Each row is a point. The window is the flat piece filled in between its corners: a triangle in 3 columns, a solid with four corners in 4, and so on. A path goes straight from each point to the next, and from the last back to the first. List the points from which the path goes on through the window.

Window (4 x 4):
[[  71    9   36   14]
 [  40  -29   10   -7]
 [-103  106  -27   13]
 [  15   23  -25   40]]
Path:
(1): [ 65  34 -44   0]
(2): [35 77  1 12]
(3): [17 24 20 55]
(4): [-68   3  20  47]
(5): [ -4  56 -55  -7]
(6): [ 14  94 -35 -38]
(7): [-64  13 -23  63]
(8): [ 41 -11  41  37]
(9): [ 43  29 -25 -36]
(10): [ 42  59 -43 -12]
(11): [-19   9  39   8]
(12): [-71  38  37  27]
(13): [  0  77 -37 -29]
(14): [ 18  52   3 -26]
(15): [ 3 32 16 44]
(16): [  8 -24  14  57]
Through the window after points: 8, 14

Window, 8 rows:
[[   5    9   59  -37   22   24   22   36]
 [  23   58  -34  -29   39    9   65   18]
 [ -37  -26   16    8  -30  -45   55   72]
 [ -41  -92  -21   72   27  -12    5   -1]
 [ -26  -20   33    6   47    4  -50   66]
 [   4  -85 -121    3  -30   23   53  -12]
 [  11  -68  -13  -57  -57  -70  -14    4]
 [  53  -32  -31   14  -28  -11  -17    9]]
Path:
(1): [-44  12   7 -29 -69 -47 -28  -8]
(2): [-22  12 -38  16 -21  30 -40   4]
(3): [ 17 -58 -20  -1  10  -8  22  28]
(4): [ 64 -71 -58 -10  29 -11  16  25]
(5): [-15 -14 -29  14 -17   1  22   5]
(6): [-25 -55 -19  20 -24  -3  -8  15]
(7): [ 22 -78  -6  16  43 -61  58  53]
(8): [ -8 -80 -13  35  48 -10   9  27]
(9): [-61 -14 -12  48 -45  -4 -12 -17]
(10): [-25 -39 -21  -8 -23  -3   9  19]
(11): [ 25 -80 -15  -5  -7 -24  31  36]
(12): [ 38 -65 -35 -33  -4 -30  23  20]
Through the window after points: 2, 4, 8, 12

Window:
[[ 46 -17 -75  11  41 -30  -2  -6 -67]
 [ 14  54  83  45 -37  65  -8 -25  47]
 [-43  63  94 -21   5  59 -59  10  24]
 [ 27   1 -51 -61 -22 -73  52  -3 -40]
 [-24 -53 -86 -29   0   1  65   2 -38]
 [-38   9  77  47 -57   7 -54  17   5]
 [ -6  48 121  43  -2  47   3  68   5]
 [ 50 -86 -24 -69  -8 -10  29 -17 -61]
 [ 39   4 -64 -30 -48  23   4  34 -68]]
Path:
(1): [ 37   0 -65  20  13 -15   3  34  -4]
(2): [  16  -23  -19  -17   21   -8    6  -35 -100]
(3): [-31  56  74  -1 -48  51  15  22 -32]
(4): [ 35 -35  34   7   1  12 -11  36  41]
(5): [ 34 -33 -17 -12 -23  23  -4  23  37]
(6): [ 17  -7  37 -23 -12  11  24 -38 -63]
(7): [ -22    0    6    5   -5   -4   12    5 -101]
(8): [ 27  -3  10 -14  -4  -3  -9  51  14]
(9): [ 15  21  47  11 -17  31 -18  37  29]
(10): [-28  44  70  11 -19  30  -1 -14 -28]
(11): [ -8  18  19   8 -27  15  28   3 -48]
(12): [ 13   3   8 -13 -16   8  -5  39  -7]
(13): [ 103  -17 -106  -45   17    0    4   15   29]
(14): [-59  11  74 -13 -47 -13  52 -10 -95]
(15): [-25  22  55  -8 -19  23   0 -30 -28]
(16): [  1 -18  25  21 -18  -5 -21  40  26]
Through the window after points: 1, 5, 9, 11

Window, 12 rows:
[[  48   19  -83  -28   -8  -25  -55  -64    5  -61  -44   11]
 [-121  -25   -2   96    4   11  -26  -55    6   53   18  -36]
 [ -75  -10    7   50   -7   23  -96   36    1   33   -9   27]
 [ -19    2    5  -46   92   34  -41   26   -5  -55  -27   11]
 [ -12  -56   17  -14  -11    1  -19  -33  -25   -7   12   63]
 [ -40    9  -45  -57  -62    8    4  -21   58    7  -10  -26]
 [  95  -32   10   10    6  -21    2  -39   45  -71   61  -52]
 [  38   45   -5   22  -68  -17   11   15  -11  -74  -42  -15]
 [  46  -58  -43  -22   17  -11   71   37   59  -20   21  -44]
 [   7   21  -11   26  -18  -69   13    2   55  -62   32    8]
 [  44   33   13  -53  -37   -6  -29    9  -95   90    2   27]
 [ -13  -25   49   20  -40  -63   -2    1   12   17  -31  -17]]
Path:
(1): [ 44  -7  13  18   8  21  44 -27  32  44 -35  69]
(2): [  9  -6 -10   1  11  -4 -13 -31  35 -10 -13   8]
(3): [-54  -7 -54  -3  -5   0 -44   6 -49 -42  10 -54]
(4): [-29 -66 -20 -39  -4 -26 -18  13 -55 -70  34 -34]
(5): [ 25  18  21  14  17  -5  -5  -5  53   6 -28   3]
(6): [ 13   4 -21   3   6   5  -3 -26  37 -17 -16  11]
(7): [ 16 -13 -45 -35   1 -21 -27  -5 -10 -35  -9 -20]
(8): [ -5 -25   5  -8 -31 -54  -6   2 -51 -77  13 -53]
(9): [  8 -10 -16  16  14  20   9 -35  73  45   6  41]
(10): [ 23  20 -20  19   9  -8 -12 -44  39 -27 -21  14]
(11): [ -1  -5 -60 -27 -32 -32 -46 -20 -19 -43 -12 -13]
(12): [-11 -34 -19  -8 -25 -14 -23 -17 -14 -24   7  10]
(13): [ 20   0   7 -20   1   8  -2 -40  42  -2  -5  20]
(14): [ 15  -2  17  21 -37   1   3 -42  19  10 -20  25]
(15): [ 16  -4 -36  -8 -37 -37 -24  -6  -4  -7  16 -21]
(16): [-34 -32 -10 -31 -32 -32 -59 -15 -35 -47  34   0]
Through the window after points: 2, 4, 6, 10, 12, 16
